Each point is reached from the start by the listed moves, each made 0, 1 or 2 times, or once backwards (-1), plus a little noise. Say if it took an odd or an even number of moves. Then give how often each move was made.

Moves:
(1): [ 0.02  0.22 -0.06 -0.01 -0.51  0.12]
(2): [-0.24 -0.01 -0.04  0.09 -0.07  0.03]
(3): [ 0.37  0.12  0.37 -0.08  0.02  0.06]
Start: [-0.19 -0.15 -0.03 -0.14  0.10 -0.33]
Points:
[ 0.13  0.48  0.52 -0.14 -1.03  0.11] -> even (2, 2, 2)
[ 0.30 -0.14  0.72 -0.23  0.57 -0.24] -> even (-1, 1, 2)
[-0.61 -0.49 -0.35 -0.07  0.59 -0.51] -> even (-1, 0, -1)
[ 0.09  0.03  0.65 -0.09  0.01 -0.13] -> even (0, 2, 2)

Moves:
(1): [ 0.09 -0.08 -0.15 -0.10 -0.08 -0.17 -0.07  0.10 -0.23]
(2): [ 0.04 -0.02 -0.16  0.14  0.03 -0.08  0.07 -0.05  0.11]
(3): [-0.02 -0.17  0.12 -0.15 -0.11  0.10 -0.13  0.14  0.07]
(4): [-0.28 -0.31  0.43 -0.36  0.08 -0.01 -0.06 -0.25  0.12]
(5): [-0.43  0.40 -0.02  0.10  0.03  0.24  0.16 -0.23  0.24]
(6): [ 0.16 -0.30 -0.03 -0.13  0.14  0.01 -0.28  0.17 -0.09]
Start: [-0.23  0.04 -0.20 -0.20  0.12 -0.05 -0.08  0.12 -0.08]
Points:
[-1.14 -0.56  0.29 -1.19  0.45  0.09 -0.56 -0.31 -0.01] -> even (2, 0, 0, 2, 2, 2)
[-0.41 -1.04  0.33 -0.90  0.70 -0.21 -0.56 -0.22  0.07] -> even (0, 1, -1, 2, 0, 2)
[ 0.41  0.04 -0.82  0.35 -0.16 -0.34  0.11  0.47 -0.10] -> even (0, 2, 1, -1, -1, -1)

Moves:
(1): [-0.06 -0.38  0.07  0.31  0.01 -0.04 -0.01 -0.16 -0.08 -0.16 -0.31  0.08
  0.34  0.11]
(2): [-0.07 -0.09  0.15 -0.03  0.12 -0.09 -0.08  0.10  0.07  0.08 -0.08 -0.32
  0.11 -0.07]
(3): [ 0.09 -0.12 -0.11 -0.04 -0.17  0.08  0.06 -0.02 -0.07  0.04  0.02 -0.06
 -0.15 -0.03]
(4): [-0.06  0.09 -0.17  0.11  0.04  0.08 -0.17 -0.11  0.11 -0.03 -0.07  0.09
  0.06 -0.16]
(5): [-0.08  0.04  0.01 -0.01  0.15  0.06 -0.06 -0.09  0.22 -0.02 -0.05  0.10
 -0.12 -0.10]
(6): [ 0.07  0.06  0.00  0.23  0.02 -0.02  0.13 -0.09 -0.01 -0.01 -0.08  0.23
  0.07  0.12]
(7): [ 0.01  0.11  0.21 -0.08  0.08  0.08 -0.05 -0.16  0.07 -0.03  0.10 -0.18
  0.05 -0.19]
(8): [ 0.03  0.05  0.05 -0.02  0.00  0.05  0.03  0.09  0.07 -0.14  0.03 -0.06
 -0.07  0.01]
(9): [-0.13 -0.04 -0.14 -0.07 -0.06  0.12 -0.07 -0.11 -0.03  0.07  0.00 -0.06
 -0.02  0.01]
(10): [ 0.12  0.07  0.19  0.11 -0.03 -0.15  0.10 -0.12  0.12 -0.22 -0.09 -0.13
 -0.23  0.02]
(11): [ 0.05 -0.04  0.04 -0.20  0.09  0.06 -0.23  0.25  0.17  0.10 -0.09  0.12
 -0.14  0.00]
Start: [-0.08 -0.09  0.05  0.04  0.12 -0.09 -0.07 -0.06  0.00  0.08 -0.02  0.07
  0.07 -0.04]
Points:
[ 0.01  0.81 -0.09  0.36  0.18  0.47  0.03 -1.24  0.71 -0.25  0.14 -0.04
 -0.61 -0.84] -> odd (-1, 0, 2, 2, 2, 2, 2, 1, 1, 1, -1)
[-0.32  0.17  0.61 -0.09  1.12  0.20 -0.92  0.09  0.88  0.49 -0.37  0.12
  0.56 -0.57] -> even (0, 2, -1, 1, 1, 2, 2, 0, 0, -1, 2)
[-0.45 -0.31  0.33 -0.93  0.33  0.54 -0.81  0.22  0.36  0.40  0.16 -1.23
  0.06 -0.69] -> even (0, 2, 1, 0, 0, -1, 2, 2, 2, -1, 1)
[-0.55  0.13  0.08  0.63  0.38  0.23 -0.35 -1.10  0.55 -0.70 -0.37 -0.18
  0.34 -0.44] -> even (1, 0, -1, 2, 1, 0, 1, 2, 2, 1, -1)
[-0.06 -0.35  0.68  1.01  0.50 -0.06 -0.29 -1.27  0.59 -0.50 -1.02  0.36
  0.40 -0.18] -> odd (2, 0, 0, 1, 1, 2, 2, -1, 1, 2, 1)
[ 0.32 -0.01  0.32  0.20  0.02  0.07  0.26 -0.80  0.47 -0.09 -0.31  0.50
 -0.97  0.01] -> even (0, -1, 2, -1, 2, 2, 1, -1, 1, 2, 1)
[ 0.11  0.14  0.61  0.58  0.56 -0.66 -0.42 -0.01  0.57 -0.14 -0.66 -0.22
  0.25 -0.22] -> even (0, 2, -1, 2, -1, 1, 0, -1, -1, 2, 1)
